Rows are points. The window is the flat piece filled in between its corners: a triangle in 3 columns, a solid with four corners in 4, and so on. A path goes straight from each point to the next, and from the last back to the first. After which points does the path pass through the window?
In the rows, zero is written as 128.

Window (4 x 4)
[[120 109 197 245]
 [ 86 156  88 101]
 [134 113 117 118]
 [112 157 149 116]]
Path:
(1): [ 98 227 122 184]
(2): [143 165  83 162]
(3): [ 78 124 102  42]
(4): [125  92 175 161]
(5): [123 223 152 162]
(6): [149 228 147  91]
(7): [ 81 112 110 106]
(8): [ 73 120 103 102]
(9): [175 190 108  91]
(10): [128 164  77 181]
(11): [125  76 238 141]
(12): [113 109 122 102]
(13): [117 149 124 173]
(14): [167 130 102 192]
(15): [102 106 135  71]
(16): [ 98  75 144 114]
Through the window after points: 12, 14

Window (6 x 6)
[[158  89 102 116 126 149]
 [ 99 136 185 118 110 188]
 [ 94 185  94  96 114 142]
 [ 71 149  91 128 138 212]
 [119  31 130  95 121 139]
 [110 197 190 160 140  38]]
Path:
(1): [109 104 101 167  94 141]
(2): [156 150 144 143  27 180]
(3): [ 62 143 168 116 188 137]
(4): [125 168 182 143 181  71]
(5): [ 92 195 172 157  81  58]
(6): [138  74 112 120  90 143]
(7): [106 144 121 100 182  94]
(8): [ 69 115 123 136 218 133]
(9): [112 138 131  93  51 170]
(10): [ 45 168 147 131  52  58]
(11): [175 157 174 151 226 125]
(12): [165 137 149  81 162 113]
Through the window after points: 2, 4, 10, 12

Window (6 x 6)
[[120 158 113 170  24 139]
 [197 115 127 120 138 144]
 [ 84 141 164 166  55 170]
 [246 179 166 150 180 136]
 [195 208 131 104 173 161]
 [ 85 135 150 146  47  92]]
Path:
(1): [104 136 129 172 129 137]
(2): [ 79 139 117 162  79 130]
(3): [154 177 147 162  33 134]
(4): [166 145 175  98  69 162]
(5): [195 119 106 140 163 132]
(6): [124 186  86 205 122 146]
(7): [129 147 145 134  39 125]
(8): [180 161 172  98  71 111]
Through the window after points: 4, 6

Window (8 x 8)
[[194 149 162 100 159 152  67  94]
 [ 74 134 153  29 201  62 175 155]
 [ 80 117 106  87  47 167  76 133]
 [139 129 105 122 132 184  38  63]
 [134 123  78 143 132 107 134 161]
 [169 128 122 164 136 120 175 100]
 [135  57 167 137 127 160 132 134]
 [ 95  97 206 214  89  45  72 105]]
Path:
(1): [124  77 160 124  80  63  24 104]
(2): [ 79 155 164 205 123 142 185 127]
(3): [109 130 173 188 117 186 113 127]
(4): [174  72 107 100 144  84 165 116]
(5): [162  89  88 114  93  99 114 118]
(6): [ 87 160 129  81 202 181 148 162]
(7): [126 136 213 146 116 170 120 167]
(8): [120  63  71  69 151 101  77  75]
Through the window after points: 1, 3

Window (8 x 8)
[[ 97 129  75 107 118  56  46 127]
 [172 175 180 105 101 152 158 100]
 [ 39 110  64 137 199 161 104  93]
 [183 104 162  93 116 187 137 115]
 [ 93 151 129  20 107 127  46  92]
 [ 80 106  90 109 174 103  43  51]
 [ 89  82 140 157 118 179 190  79]
 [118 110 173 108 150 120 155 122]]
Path:
(1): [118 129 100  95 155 156 173  96]
(2): [111  87  92  43  91 100 122  10]
(3): [ 74 128 113 166 176 134  73 178]
(4): [105 175 153 147 125 154  92 128]
(5): [158 132 148  86 121 144 165  82]
(6): [131 106  74 104 182 120 111  85]
(7): [  7 113 144 133 129 133  33  52]
(8): [101  86 137 151 144 156 103 104]
Through the window after points: 4, 6

Window (9 x 9)
[[109 145 178 122 196 229 185 165 121]
 [138 201 150 235 148 174 110 148  90]
 [142 157 150 167  71 132 178 110  94]
 [144 146 115  95 196 118 110  79 113]
 [ 98  68 109 125 131 104 145 174  65]
 [ 70 161  80 220 156 141  89 168 141]
 [ 63 112 122 111 105  86 108 171  80]
 [128 148 130 175 158 249 105 144  94]
 [167  45 187  95 180 185  83 147 171]]
Path:
(1): [189 167  38 221 123 119 149 188  85]
(2): [ 31  96 189  95 140 144  75 107 108]
(3): [ 82 118 164 157 155 151 133 149  96]
(4): [166 196  59 162 135 123 123 170 126]
(5): [145 164  94 170 151 148 136 166 116]
(6): [106  85 223 158 100 178 127  81 112]
(7): [ 48 161 119 231 206 109  64  85 131]
(8): [189 131 106  59 126 185 162 178 105]
(9): [189 125  71  92 161 130 105 166 113]
(10): [ 86 127 142 171 120 122 123 122  91]
(11): [103  86 136 198 111 133 130 131  66]
(12): [110 159 100 124 151 122  95 176 132]
(13): [128 150  81 137 113 116 135 185  75]
(14): [ 87  62 186 158 156 143 138 113  97]
(15): [ 98  77 185 184 159 206 111  97  67]
(16): [150 113 135 103 166 139  98 160 161]
Through the window after points: 7, 13, 15

Window (9 x 9)
[[ 91 128  96 167 136 119 147  99 135]
 [ 93 153  92  62 169 173 158 111  99]
 [ 94 122 138 146 122 147 166 146 101]
 [109 140 130 102  96 109 130 128 135]
 [145 170  99 145 147 138 149 163 112]
 [120 134 153 111 160 135 158 113 143]
 [137 161 122 181 111 172 156 103 150]
 [ 93 144 138 138 133 133  91 110 126]
 [103   7  27 115 158 159 103  95  58]]
Path:
(1): [149 140 108 119 158 114 149 132  37]
(2): [121 141  89 145 139 152 138 146 140]
(3): [ 72 123 100 110 154 159 127 140 150]
(4): [148 153  96 149 136 122 165  96  74]
(5): [101 135 119 151 136 129 150  99  86]
(6): [105 123 125 112 113 174 124 142 187]
(7): [ 87 107 118 134 129 167 148 178 143]
(8): [142 135  99 159 136 116 129  79  96]
Through the window after points: 1, 3

Window (11 x 11)
[[150  99 201 155 157 137 186 139 184 108 234]
 [141 102 148  72 102  75 101  83 159 143 158]
 [131 109 165 145 180  41 166 113 176 160 137]
 [118 153 104 171  90 125 120 102 130 183  71]
 [ 96 121 135 139 170 134 149 121  25 135 153]
 [210  81 172  65 153 134 150 164 109  97 189]
 [145 211  54 133 165 183 201  69 123 100 105]
 [ 78 168 159 155  86 136 187 151 104 110 130]
 [206   7 123 145  86 120 217 102 106 128 136]
 [113 100 167 126 159 134 158 131 228  90 149]
 [ 74 150 100 112 178  79 133 159 146 173 170]]
Path:
(1): [128 144 136  76 121 138 180 147 125 170 137]
(2): [160 160 132 117 176 184 214  66 132 145 136]
(3): [108 173  53 153 135 104 142 124 118  84 110]
(4): [108 155 102 138 143  70 172 150 134  26 237]
(5): [192  51 190 122 150 164 163 114 126 239  70]
(6): [163  68 166  65 145 144 198 137 144 160 127]
(7): [128 125 119 159 145  93 131 134 137  97 189]
(8): [101 109 135 246 114 130 117  91 111  56 141]
Through the window after points: 2, 6

Window (12 x 12)
[[ 88  95  33 136  61 164 226 157 100 120 208  94]
 [183 106 138  50 130 135 121  49 125 174 155 168]
 [135 136 180 140  96 158  81  61 143 197 131 148]
 [ 90 116 139  64 159 189  57  82 126 186 143 150]
 [177  64 130  86 140 191  79  71 166 214  95  99]
 [145 146 137  68 140 185 135  99 161 246 106 163]
 [ 78  68  72 132 101 117 238 177 132  73 113 118]
 [130 137 115 114 182 130 207 155 168 113 146  32]
 [ 83 127  33 203 163 130 137  82  70 180 136 144]
 [123 102  67 161 109 217 229 141  83  67 153 143]
 [ 77 115  83 120  95 169 217  80  66 123 110  87]
 [160 156 110 100 127 138  76 130  89 181  94 113]]
Path:
(1): [112  76 100 152 122 154 161 107  74 174 125 104]
(2): [104 176  47 109 118 151 201  90 151 107 118 132]
(3): [107 162  35  85 142 204 150 109 217 161 140 114]
(4): [136  97 135 110 145 137 155 120  78 161 126 116]
(5): [147 101 175 143 212 209 188 153  91 172 205  92]
(6): [ 98 136  56 111 106 119 171  97 140 118  95  89]
(7): [119 128  86 157  80 150 157  70 134 124 125 120]
(8): [124  92 137  93 151 155 132 138 101 169 145 127]
Through the window after points: 5

Window (12 x 12)
[[ 92  71  75 192 168 173 105 180 169 117 145  80]
 [ 64 100  68 113 133 162 173 133  94 183 191 177]
 [141 111  64  46 186  79 102 154 138  59 137  78]
 [ 91 170  84 133 167 138 114  97 186 168 130 159]
 [133 101  90 118  84 123  92 119 151  44 148 145]
 [162 102 116 188  89  85 191  81 161 102 149 187]
 [167  39 125 133 139 164 170 120 188 105 147 153]
 [249 125 111  67 141 118 116 161 123  86  97 104]
 [ 99 131 152 164 152 157 117 173  64 114 217 195]
 [171 134 187  60  63 112 146 170 170 112 135 128]
 [148 185 123  93 114 152 173 150 128 104 209 139]
 [176 101 178 133 149 171  64 131  86 170 205  87]]
Path:
(1): [138  93 113 143 126 143 132 193 178 100 213 193]
(2): [219  96 132  99  94 144  90 192 159 151 176 150]
(3): [ 82  99 130 116 156 129 215  72 160  50 104 120]
(4): [137 103 142 146 105 120 121 107 106  75 106 123]
(5): [205 126  79 111 113 102 189 145 214 136 210 195]
(6): [149 122 128  89 135 139 105 184 101 145 199 175]
(7): [115 124 127 201 164 143 150 109 109  40 129 111]
(8): [155  85 129 128 136 140 161  90 132 115 124 128]
Through the window after points: 2, 4, 6, 8

Window (14 x 14)
[[ 97 182  74  70 102  87 109 152 116 149 104 170 166 145]
 [192 134 157  89 119 169 121 133 113 193  86 113 162 194]
 [ 41 202 149  82  83 135  98 109 191 122 176 167 122  62]
 [106  84 173 157 113 144  89  82 120  73 129 134 108 164]
 [121 146  63 114  37 115 125 202 125 118 181 111 147 139]
 [116 205 197 124 139 133  55 131 168 123 171 129 147 165]
 [116 190 156 112 153 147 148 148 177 132 131 142  99 148]
 [ 85 168 161 115 132 111 171 135 149 116  45  97 147  64]
 [162 190  66 147 124 154  85 137 154 137 199 159  95  39]
 [121 124 109 155  78 181 130 161 118 143  92 153 178 159]
 [ 83 121  94 130 162 195 159 109 151 186  81  96 175 129]
 [ 91 107 144  62 114  62 112 216 103 160  74 161 163 142]
 [114 197 139 153  71  99 155 149 142 175 173 126 139 126]
 [156 111 196  87 144 104 128 120 145 122 102 164 205 167]]
Path:
(1): [146 148 105 154 134 164 102 130 240 138  85 124 135 130]
(2): [104 153 156 108 110 143 134 138 107 148 136 129 153 129]
(3): [106 149 128 113 141 151 152 140 119 119 111 108 149  97]
(4): [ 72 184 165 119  83  85 126 127 227 176  52 143 138 124]
(5): [103 156  91 181 132  84  92 145 196 185 101 141 132 162]
(6): [113 168 160  66  87 165 154 142  97 100 146 142 149 113]
(7): [112 157 146  95 114 132 124 139 111 121 137 130 152 135]
(8): [123 110 124 160 112 155 114 121 165 137 107 130 123 151]
(9): [ 94 107  65 111  66  96 105  89 182 165  71 145  93 103]
(10): [116 210 183 114 146 170 135 208  97 125 178 130 189 139]
(11): [108 166 132  90  96 141 143 131  97 126 153 133 138 111]
(12): [138 135 106 136 132 108 113 175 195 179  62 157 159 171]
(13): [153 102 134 134  88 143 100 171 174 133   7 140  99 185]
(14): [ 76 178 170  96 136 125 144  95 105 131 224 129 203 120]
(15): [100 113 172  55 169 177 178 140  59 134  99 164 146 134]
(16): [126 183 125 132  73  99  87 141 198 158 109 107 152 122]
Through the window after points: 3, 5, 7, 15

Window (14 x 14)
[[ 51  82  99 195 139 137 147 133 149 137 131 142 190  97]
 [133 133 168 232 226 118 140  44 163 190 109 146  41 116]
 [158 194 166 155 192 138 155  63  77  72 153  96 108 206]
 [200 235 139 124 164 119 104  33 140 135 157 124 107 132]
 [ 67 106  38 189 124 178 158 184 130 149 106 144  82 122]
 [190 144 141 181 197 138 176 134 202 178 139  98  72 152]
 [152  69 137 121  73 170  89 132 112  83 110 146 168 163]
 [127 183  43 153 151  49  81  71 120 166 170  40  78 185]
 [ 67  82 161  88  92 187 142 158 144 164  94 129 142 123]
 [160 174 123 138 163 191  68  81 110  60 110  42 147 170]
 [141 193 135 176  77 146  64 148  56  83 106  57 180 171]
 [126 152 145  85 118 134  62 181  99  29  79 109 173 163]
 [ 56  74  97 168 152 163  97 184  98 163 187 140 122 101]
 [ 89 109 124 132 114 193  89 175 179 174  87 178 176 193]]
Path:
(1): [133 163  86 160 191 141  95 136  92 137  96 127 152 158]
(2): [180 113 100 133 123 131 104 144 103 141  89 120 202 142]
(3): [ 38 200 169 142 122 182  92 155 139  49 159  80  70 189]
(4): [ 75 173 165 167 102 157  81 148 165 117 148 166 118 213]
(5): [161 113  91 154 176 139 122 111 106 119 107  81 143 108]
(6): [140 147 152 144 176 158 104  91 116 148 102 122 168 147]
(7): [123 157 100 176  83  98 112 136 174  73 185  89  36 191]
(8): [133 157 110 150 131 110 108  74 144 125 168  48  86 171]
Through the window after points: 8

Window (14 x 14)
[[144 148 196 143  86  67 136 119 169 101 178 137  42 168]
 [129 209  66 142 127 153 142  95 209  88  95  94 115  74]
 [109 176 193 122 187  60 111  43 125 131 152 110 179 105]
 [111 139 187 187  98 127 122 144 142  61  97 140  40 186]
 [105  93 139 112 134 172 124  71 154 109 173  83 123 214]
 [ 87  98 107  76 111 173 111 126 128 114 168 161 139 202]
 [140 104 186 121  96  79 104 190 107  40 165  91  61  80]
 [175  47 183 117 202 130 158 169 179  60  56 188 154  43]
 [ 71 142 182 160 137 122 187 124 190 103 152 134 187 176]
 [149 177  62 103 239 144 204 145 154 143 106 126 120 124]
 [127 136  34 163 155  69 131  63 117  90 145  96 181 187]
 [154 119 134 126 141 247 135  75  93 202 191 154 118 137]
 [135 203 129 152 136  96 129 123 183 171 124  79 140 178]
 [175 165  99  95 135 190 177  79 122 118 109 114 149 169]]
Path:
(1): [116  90 125 126 147 169 219  94 154 119  97  63 141 132]
(2): [115 134 135 123 102 117 121  96 136 145 113 108 120 166]
(3): [114 204 160 182 209 142 179 119 153  37 238 136 119 169]
(4): [191 167  98 132 173 184 116  43 134  98 207 156 115 164]
(5): [ 89 104 136 124 107  99 147 145 115 147  92  87 135 135]
(6): [ 93 155 142 117  92  95 140 102 134 161  75 113  81  78]
(7): [170 173 132 179 176 156 131 141 188  68 174 106 147 249]
(8): [201 175 125 194 175 171 136 126 183  95 170 106 138 196]
(9): [ 67 110 197  77  85 109 141 119 123 142 119 146  75 105]
(10): [ 74 114 123 158 131 113 207 102 145 189  79 102 160  84]
(11): [144 163 150 123 161 104  97  75 132  85 175 122 133 168]
(12): [180 195 118  99 123 146 105 108 113  98 148 158 126 171]
Through the window after points: 6, 10, 12

Window (14 x 14)
[[194 111 101  63 121 131  70 114 106  82  98 208 100  36]
 [ 33 157 208 105 123 146 126  66  71  40 150 113 100 117]
 [133  80  81  95  83 113  63 183 107 182  90 212 102 153]
 [145 162 126 127 135 133  51  54  92 122  91 130 134 165]
 [105  44  60  49 170 123  31  56 133 118 122 126 126 182]
 [ 92  82 139 190 165  59 138  85  68 103 157 159   7 140]
 [126  98 128  64 147 143 208  30 153  94 126 109  41 174]
 [148  74  73  53 206 122 141 177 105 131  94 118 111 114]
 [161 107 133 213  90 147 102 115  63  40 117  68 107 127]
 [117  98 140 202  98  96 132 106 204 117 117  55 103 139]
 [ 55  92 137 150 146 160 177  63  90 153 170 137 118 148]
 [139 114  89 122 157 144 111 198 124 131 187 181  36  99]
 [ 89  75 237 137 170 154 151 104  95 104 161 113 110 165]
 [129  84 126  29 137  76  88 148  87 150 197 147 131 132]]
Path:
(1): [115 124 121 144 143 110  99  84 104 105 124 171 119 175]
(2): [132  94 108  68 159 104  95  63 170  61 174 180 152 179]
(3): [ 88  77 101 105 139 154  55  95  49 162  68  73  60 119]
(4): [143  93 151  62 115 152  72 167  92 160 123 136  57 107]
(5): [116  89  78 144 108  97 107 120 126 131 106 187 125 161]
(6): [132  94 106 160 146 115  83 116 121  85 143 173 148 151]
(7): [105 111 181  47 131 148 138 146  67 175 142  78  20  87]
(8): [103  82 132 108 129 138 117 113 100 149 134  99  76 144]
Through the window after points: 2, 4
